Rows are points. Examples show where two turns around zero, p and q, send a point. Where does a point land after both, in the order given? Backwards means that the second turn is done in reverse. Each puzzle has new turns, and all numbers are rounded.

Turn p:
[ -8 -47] -> [ 36 -32]
[-11  -6] -> [ -1 -13]
[36 27] -> [-4 45]
[ 4 -8] -> [ 9 -1]
[-22  34] -> [-40  -1]
Turn q:
[33  1] -> [15 30]
[-30  -8] -> [ -7 -30]
[37  4] -> [14 34]
[  8 -12] -> [14  1]
[-48  15] -> [-36 -35]
Where do these land?
p, then q: [-20  -5] -> [ 14 -15]
p, then q backwards: [-26  19] -> [-25  21]
p, then q: [ 45 -15] -> [-9 46]

Turn p:
[ 10  -1 -25] -> [ 11  -5 -24]
[ 6 14 13] -> [-10  17   3]
[26 -1 20] -> [12 29 10]
[-43 -13  -9] -> [-12 -43  11]
Turn q:
[-26  17  13] -> [-28  18  -5]
[24 20  6] -> [ -8 -18  25]
[ 19 -14 -27] -> [34 -4  9]
[-17 -23   7] -> [  3   5 -29]
Where do these land?
q, then p: [-8 25 -9] -> [-23   8  12]
q, then p: [  7   6 -15] -> [ 0 16  7]
q, then p: [-10 -48  20] -> [ 26 -22 -40]
q, then p: [11 17  3] -> [-3 -1 20]

Turn p:
[-31 -40   1 -10] -> [  7 -42 -29  -8]
[20 48 19 24] -> [ 1 33 41 30]
[21 13 13 -8] -> [-9  8 26 -7]
[-21   1 -27 -14] -> [-18   1 -32   2]
[ 11 -21  -6   9] -> [ 19   0  -5 -17]
Turn q:
[22 -1  7 20] -> [  2 -13   2 -28]
[ 17  -9 -36 -40] -> [ -4   2 -54  18]
[-26  27 -21   1] -> [32  4  7 27]
[-23  16   6 -10] -> [ 8 20 13 17]
[ 15 -44   6  13] -> [-37 -29  -2 -14]
[-5 11 38 16] -> [ -2  15  34 -21]
Where do these land?
p, then q: [-33 -15   1  -2] -> [-10 -33  -8   9]
q, then p: [-21 -45   6  20] -> [ 23 -45 -11  16]
q, then p: [ -5  25 -26  25] -> [ 20   9  20 -33]
p, then q backwards: [26 39 24 11] -> [-42  10  32   3]
p, then q backwards: [  5   0   4 -40] -> [ 14 -31  21   9]
q, then p: [  5  11 -27   1] -> [ 13  17  -4 -20]
p, then q: [ 23 -15  18 -16] -> [-27  24  -4   1]

Turn p:
[11 14 -6 31 -3 -3] -> [-4 30 18 -8  0  7]
[ -6  12  21 -17  14  32] -> [ -9 -35  22  10  14   5]
[ -8  -7 -18   1 -26   3] -> [ 10   5 -12   1 -20  21]
[ -5 -31 -17  -4   8   5] -> [ 17   1 -25  14  14   8]
[-14  17 -15   1  -2   7] -> [-10  -3  -1 -14   0  22]
[-14  -2  34  17   4 -12] -> [-30   8   5  21  -4 -18]
[28 -1 -9 10 -2  6] -> [23 15 15 -5  4  0]
[  9  -3   9 -39   7 -38] -> [  4 -19 -23 -20  -7 -43]
Turn q:
[ 29 -18 -13  31   2  39] -> [  2 -31  -2  39 -26  25]
[-22   7  18  -7 -10 -20] -> [ -3  11  -6 -29   2 -20]
[-24  -3  -7 -17  26  28] -> [-29  -9 -12  -2  27  24]
[ 11   1 -11  20  -6 -17] -> [ 12  12  -3  18 -14 -13]
[  9  -3  -5  -5 -20 -14] -> [ 22  -1   5   0   2 -15]
[  5  22   6  -5 -11 -15] -> [ 18  18   4 -15  -4  -2]
[ -8  -5  12 -17  20  -1] -> [-22   2  12 -10  13   2]
Where do these land?
q, then p: [ -6  18  30  22 -24   1] -> [ 25 -16  -8 -13 -35   3]
p, then q backwards: [  4  -9 -23   6  -6 -20] -> [-13  26  -4   8  -9  -9]
q, then p backwards: [  1 -11   9 -14  13  15] -> [-11  18   5  -2   9  15]
q, then p: [ 9  9 -4  5 -3 16] -> [13  0 10  8  0 11]
q, then p backwards: [-16  -8 -17  -9  -5   9] -> [ -9 -12  -5 -11  20   3]
p, then q: [ 19   6  -1 -19 -11  15] -> [  5 -18  26   0  -7  -6]
p, then q backwards: [ -3  10 -19   1 -14 -48] -> [-31  26  24  21  -8 -16]
q, then p backwards: [-9  3 -2 -8 46 29] -> [-42  16  -4  23  12  20]
p, then q: [  2 -19  27  16   5 -17] -> [  2  30 -15   1 -16 -16]

Turn p:
[-33  11  31  14 -30   9] -> [ -1 -16  -2 -30  46   9]
[-17 -19  22 -15  26   8] -> [ 17   1  41 -11  -2   2]
[ 13 -22 -14  -7 -17  26] -> [ -4 -12   7  38  12  -7]
[10 -5 17 -9 12 15] -> [ 23 -11  13   4  -4  -3]
[  6 -12 -25  16 -34 -24] -> [-32  18 -25  13  15 -21]
[-29  37 -31  11  -1  15] -> [-33 -15 -14  -8  -5  44]
[ 22  10  -6 -21  20 -19] -> [ 19  22  -8   6 -29   3]
[ 29   0   6  11  23 -30] -> [ 11  13 -12 -12 -32 -28]
Turn q:
[ 26   8   9 -21  20   4] -> [18 25 21 -4  6 15]
[-12 -18  11 -22 -39 -17] -> [-16  -2   2  17  29 -39]
[-17 -18  -3   9  14   5] -> [ 17  -8 -18  -3 -12  -9]
[ 16   7 -16  30  32 -10] -> [ 13 -16  15  -4 -37  24]
[14 -3 -6 43  2 19] -> [  2 -21 -17  18 -17  34]
[-16   9 -20 -32 -48  12] -> [-30 -10  -8 -19  51 -13]
[-12  14  26  -7  19 -13] -> [ -4  31   4  -5 -21 -13]
Where do these land?
q, then p: [ 21   3  34  -7  13 -13] -> [ 10 -19 -30 -24   5   2]
p, then q backwards: [ 26  -8 -27  -5 -44  22] -> [  6 -31  23  18 -43  14]
q, then p: [ -2 -35   6   4   3  25] -> [-15  -6 -14  19 -29 -16]
p, then q: [  3 -17  31  40  14 -21] -> [  0  10  38  -2  11 -43]
p, then q: [  4  29 -21  -8   3  -2] -> [ -8 -17 -19 -10  17  17]
p, then q backwards: [ -8  41  -6 -10   0 -18] -> [-6 20  2  9 18 37]
p, then q: [  7   2   7   6 -29  19] -> [ 28 -15   1  -2 -17   2]
p, then q: [-16 -19  -4  -4   3 -22] -> [-19  23   3 -11 -10  -6]
p, then q: [-36   2 -20 -15  39  11] -> [-17  32 -39  16  21   1]
